Every row gives one point. Examples show where two turns around zero, p and q, send a point. Write where each new point lands after one turn and then the other. Backwards means that the second turn is done in reverse. Each puzzle has new turns, and all numbers are rounded.

Turn p:
-3.2  2.1 -2.2 ->  3.6 -1.2 -2.2
 1.3 -4.0  0.3 -> -2.2 -1.6  3.2
 3.2 -1.9  1.9 -> -3.3  1.3  2.3
-4.9  0.5  0.5 ->  1.1 -3.4 -3.5
 3.6  3.2 -0.5 -> 0.7 4.8 0.3
Turn q:
3.3 3.9 0.1 ->  2.8  1.4 -4.0
-0.2 -3.3 -2.2 -> -1.9 -3.4  0.9
0.8 3.2 0.2 ->  1.0  2.1 -2.3
-4.1 -3.3 -2.2 -> -4.7 -1.5  2.8
 0.2 -0.5  4.0 -> 2.8 1.3 2.6
Where do these land?
p, then q backwards: -2.2 -0.9 -6.9 ->  4.7 -3.2  4.6
p, then q:  0.7 -1.4  2.8 -> -2.3  1.4  1.7
p, then q backwards: 2.0 0.9 0.9 -> -1.8  1.5  0.4
q, then p: -0.5  1.4  3.3 -> -0.6  3.4 -1.2

Turn p:
-5.3  2.3  1.1 -> 2.4 0.0 5.4
 0.6  0.8 -0.2 ->  0.7 -0.3 -0.6
 1.1  2.9 -0.4 ->  2.7 -1.1 -1.1
 0.8 -6.4 -2.1 -> -5.4  3.8 -1.6
2.8 0.4 1.7 -> -0.5 -2.6 -2.0
Turn q:
 1.4 -0.4  2.4 ->  1.2 -1.5  2.0
-6.7  0.6 -2.1 -> -6.5  0.9 -2.6
-0.3 -3.9 -2.0 ->  0.7 -2.1 -3.8
3.3 2.2 1.1 -> 2.7 1.6 2.7
2.3 1.6 0.6 -> 1.9 1.3 1.8
Where do these land?
p, then q:  2.2 -0.4 -1.9 ->  0.0  2.4 -1.7
p, then q: -3.8 -2.4  0.6 -> -2.6 -1.0  3.6
q, then p: -1.1  5.9  0.9 ->  3.0 -3.9  3.5
p, then q:  2.6 -3.1  0.4 -> -3.0  0.8 -2.6

Turn p:
-7.2  0.1  4.7  0.7 ->  3.8  7.5  1.6 -1.0
 1.5 -1.0 -4.8  1.2 -> -2.5 -3.2  2.1  2.6
1.5 1.6 0.6 1.1 ->  0.0 -1.3  0.3 -2.2
 2.4 -1.7  1.9 -0.6 -> -2.0  0.2 -2.7 -1.1
 1.9  1.1 -2.4 -2.3 ->  0.7 -3.4 -1.2  1.5
Turn q:
-1.7  1.6  0.2  2.0 -> -1.3 -0.2 -1.8 -2.1
 0.1 -1.0 -4.7  0.0 -> -1.2 -1.1  4.2 -1.6
 4.9 -1.6 -2.0  4.8 -> -1.1 -7.1  0.9  1.2
-1.2 -2.2  0.0 -0.8 -> -1.4  1.4  1.0  1.4
-3.7  0.8  1.1  0.3 -> -1.8  2.6 -1.9 -1.5
 4.1 -1.2  0.5 -3.3 ->  3.8 -0.5  2.0  3.3
-2.5  3.6  5.0 -3.0 ->  3.0  4.8 -4.5 -0.6
Where do these land?
p, then q: -1.6  0.3 -2.2  2.5 -> -0.1  0.5 -3.3  1.6
q, then p: 0.8 0.4 2.3 2.1 -> -1.6 -0.8  1.5  2.3
p, then q backwards: 0.1 0.0 4.2 2.2 -> -3.7  2.6 -1.3 -0.6
p, then q backwards: -1.2 -4.0 -4.2  1.2 -> -0.2 -6.0 -0.1 -0.1
q, then p:  2.5  2.2  3.4 -3.7 -> -2.5 -5.0  0.1 -2.2
q, then p: -3.2  0.4  1.4  0.9 ->  2.6 -0.9  1.5  1.8
p, then q backwards:  2.5  0.8 -4.9 -5.3 ->  5.9 -1.6  3.4  3.2

Turn p:
-2.1 -0.1 -0.6 -1.6 -> -0.2  0.9  0.6  2.5
 0.0 -3.0 -1.6 -0.6 ->  3.1 -0.1 -0.7  1.4
-4.6  0.1  0.8  1.6 -> -1.7  4.1 -1.6  1.4
-1.1  3.7  5.7 -4.5 -> -3.9  2.0  7.0 -0.4
 3.8  0.7 -2.0  2.4 ->  0.3 -3.7 -2.3 -2.4
 4.2  3.3 -1.1  1.1 -> -2.0 -4.5 -0.5 -2.5
-0.3 -4.7 -1.1  1.6 ->  4.3  1.4 -2.4  0.1
Turn q:
 4.7  1.9 -2.7  1.8 ->  1.3  0.1 -5.9  0.1
 0.2 -6.2 -2.1 -0.1 -> -6.0  0.9 -0.5 -2.5
 5.1  2.3  1.7 -0.4 ->  3.7 -2.3 -3.2 -2.3
-1.8 -0.2  1.7 -0.3 ->  0.0 -0.7  2.4  0.3
-2.2  2.1 -1.2 -0.1 -> 1.1 1.9 0.9 2.3
-3.2 -0.4  0.9 -4.8 ->  0.8  2.7  4.7 -2.0
-2.8  0.5  1.8  3.9 -> -0.9 -2.6  1.6  4.1
Where do these land?
p, then q:  2.4  3.4  1.5 -0.8 -> -1.2 -0.2  4.1 -1.4
q, then p backwards:  2.8 -1.3  3.7  0.4 ->  4.6  1.0 -1.0  0.7
q, then p: -2.2  0.9  3.1 -0.3 ->  1.4  1.5  1.3 -3.1
p, then q: -1.9 -4.5 -6.6 -1.4 -> -3.0 -2.0 -7.3  1.8
p, then q: -1.0  1.5 -1.6  2.1 -> -1.4  2.4 -0.1  1.6
